Rows are points. Each table stands for the endless flat space through its points: a line for two points, a plane for three, and so on. Write the one point that lies in both, or say that there is none.

First:
[[ 0.1  0.1  1.3 -2.9]
 [ 3.3  0.3  0.0 -3.7]
 [-0.4  0.2  1.5 -2.8]]
Second, 2 rows:
[[ 0.6  0.0  3.0 -1.0]
 [-0.9 -2.5  0.5 -3.5]]
They share: [-0.3 -1.5  1.5 -2.5]

First, 5 rows:
[[ 2.8 -1.4 -5.2 -3.6  3.5 -5.2]
 [ 2.3  0.8 -5.4 -4.1  0.4 -0.9]
 [ 2.3 -0.1 -3.5 -1.9  3.1 -3.2]
 [ 4.8  0.9 -4.0 -3.8 -0.9 -1.0]
 [ 1.5 -1.1 -6.7 -4.5  2.7 -3.4]]
Second, 2 rows:
[[ 0.0  0.3 -1.9 -3.2  0.0 -4.0]
 [ 2.5  2.3 -3.4 -0.2  4.0  0.0]]
They share: [ 1.5  1.5 -2.8 -1.4  2.4 -1.6]

First:
[[-0.2  1.3  2.9 -4.4 -4.7 -5.2 -5.6  1.9 -0.5]
 [-0.4 -0.1  1.9 -3.6 -4.3 -3.8 -5.2  1.1 -1.5]
 [-0.2  0.3  0.3 -1.6 -2.9 -2.0 -3.0  1.9 -1.3]
 [-0.6  2.0  6.0  1.4 -1.2 -4.1 -0.9  0.8  2.3]]
Second:
[[-1.1  2.7  2.3 -0.7 -2.3 -2.6 -1.0  0.9  0.6]
 [-1.9  2.1  0.8 -1.4 -3.7 -3.4 -0.4  2.6 -1.3]
 [-0.2  0.3  2.0 -0.4 -2.3 -3.5 -1.9  4.8 -0.6]
 [-2.0  0.9  0.2 -2.0 -4.5 -4.3 -0.3  5.0 -2.6]]
They share: no point

First (5 x 11):
[[ 1.8 -2.1  1.7  4.6 -2.0  2.1 -0.8  0.9  0.5  0.5 -0.5]
 [ 1.9  2.5 -3.1  0.3 -3.4  1.4 -1.3  0.6  1.2  4.4 -4.2]
 [-2.5  3.1 -2.1  3.5 -2.8  7.4 -4.1  4.8 -2.2  4.2 -2.4]
 [ 2.9  2.2 -1.6  3.5 -2.0  1.1 -0.4  0.9  2.9  3.4 -2.5]
 [ 3.1  0.1  1.4  3.0 -5.7  4.6 -4.1  5.1 -1.9  1.9  0.7]]
Second (5 x 11):
[[ 1.1  1.4  0.6  1.9 -0.5  4.1 -0.7 -0.3  3.1  1.3 -3.8]
 [ 0.5 -2.8 -3.1  3.0 -2.1  5.3 -4.4  1.7  2.6  3.0 -3.8]
 [-0.1 -1.0 -0.9  1.1 -0.6  6.3 -3.0 -1.2  5.4  1.2 -4.7]
 [ 1.1  0.2  0.8  1.9  0.1  1.1 -0.2  2.6 -1.1  5.4 -2.6]
 [ 4.1  4.4  0.0  6.0 -3.4  1.3  1.0  2.7 -1.3  0.2 -1.7]]
They share: [ 1.4  0.6 -0.7  2.9 -2.7  2.6 -1.5  1.5  0.5  2.6 -2.1]

First:
[[-1.6  2.5 -0.7  3.2 -0.4  1.0  2.6  1.6  4.0 -3.8 -3.7  3.7  0.4 -4.2]
 [-2.8  0.5 -0.2 -0.7 -7.6 -3.3  1.4  3.2  3.4  0.4 -3.4  0.5 -1.4  1.3]
 [-1.3  1.5 -3.1  1.1 -0.9  1.9 -0.2  6.3  5.9 -2.8 -0.7  2.2  0.6 -4.4]
 [-1.9  6.3 -4.3  0.5 -4.1 -2.5 -0.3  2.0  4.7  1.7 -5.3 -1.1  0.5 -3.8]
 [ 1.5  0.0  2.8  0.4 -1.8  1.9  1.2  3.3  3.8 -6.4 -3.1  4.8  0.3 -1.2]
 [-0.9  1.3 -3.7 -2.1 -4.0  0.8 -3.1  9.2  6.3 -0.1  0.5 -0.2 -0.3 -2.2]]
Second (5 x 14):
[[-4.6  6.8 -1.1 -1.8 -4.2 -1.1 -3.5  7.9  1.0 -0.2 -4.5 -0.5 -3.0 -1.3]
 [ 3.6 -0.3  0.8  0.8 -0.8  1.3  2.3 -1.1  5.4 -4.0 -1.8  4.8  0.9 -1.9]
 [-0.3  3.4 -0.3 -0.8 -2.7  0.7 -0.8  3.0  3.2 -2.5 -3.8  3.0 -1.8 -0.8]
 [-1.7  3.6  2.1  2.7 -5.2 -1.0  1.2  4.2  3.6 -1.0 -4.8  1.5 -2.8 -3.4]
 [-0.1  3.6 -1.5 -2.5 -1.6  1.2 -2.0  3.0  2.8 -2.8 -3.2  3.1 -1.2  0.2]]
They share: [-0.6  3.3  0.2  0.1 -3.1  0.2 -0.5  3.3  3.4 -1.1 -3.4  1.7 -1.1 -1.7]

First:
[[-2.9 -2.8 -1.8 -1.0 -1.0 -2.1 -1.0 -0.4  6.5  4.8 -4.3 -2.2  0.6 -2.4
   8.1  0.4 -3.5 -3.0]
 [ 1.1  0.4  2.6 -0.6  1.3  0.9 -0.8  0.9  5.1  3.4 -0.4 -2.9 -0.7  0.7
   3.4 -0.3 -4.4 -4.7]
 [ 3.8  2.3  0.8 -3.2 -3.0 -2.1 -2.1  3.4  1.4  0.0 -0.3 -2.9  1.1  3.3
   1.8  1.7 -0.6 -0.4]
 [ 2.4 -3.8 -0.4 -4.1 -5.4 -6.5  1.4  0.0  0.0  0.3 -2.1  3.0  0.9  0.0
   3.8  1.5  1.8  1.7]
 [ 1.1 -1.9 -0.4 -6.0 -3.0 -4.3  1.0  3.8  1.6  2.3 -0.7  1.9  2.0 -0.3
   0.8  3.7 -0.6  2.8]]
Second:
[[ 2.4  0.9  4.3  2.3 -3.6 -1.1  3.8  0.6  1.1  2.1 -3.3 -4.2  4.3  1.7
   5.7  0.0 -2.6 -3.6]
 [ 2.6  1.3  3.7  0.5 -3.2 -1.1  2.0  1.2  2.5  1.3 -3.1 -3.2  2.9  2.1
   4.9 -1.0 -3.0 -2.6]
 [ 2.6  0.2  3.7  1.6 -3.5 -1.7  3.4  0.4  0.5  2.0 -2.5 -3.4  3.6  1.5
   5.1  0.7 -1.7 -3.3]]
They share: [ 3.3 -0.6  1.6 -2.5 -2.7 -2.9 -0.1  0.9  1.4  0.6 -0.6 -0.3  0.1  1.7
  2.7  0.6 -0.5 -1.2]
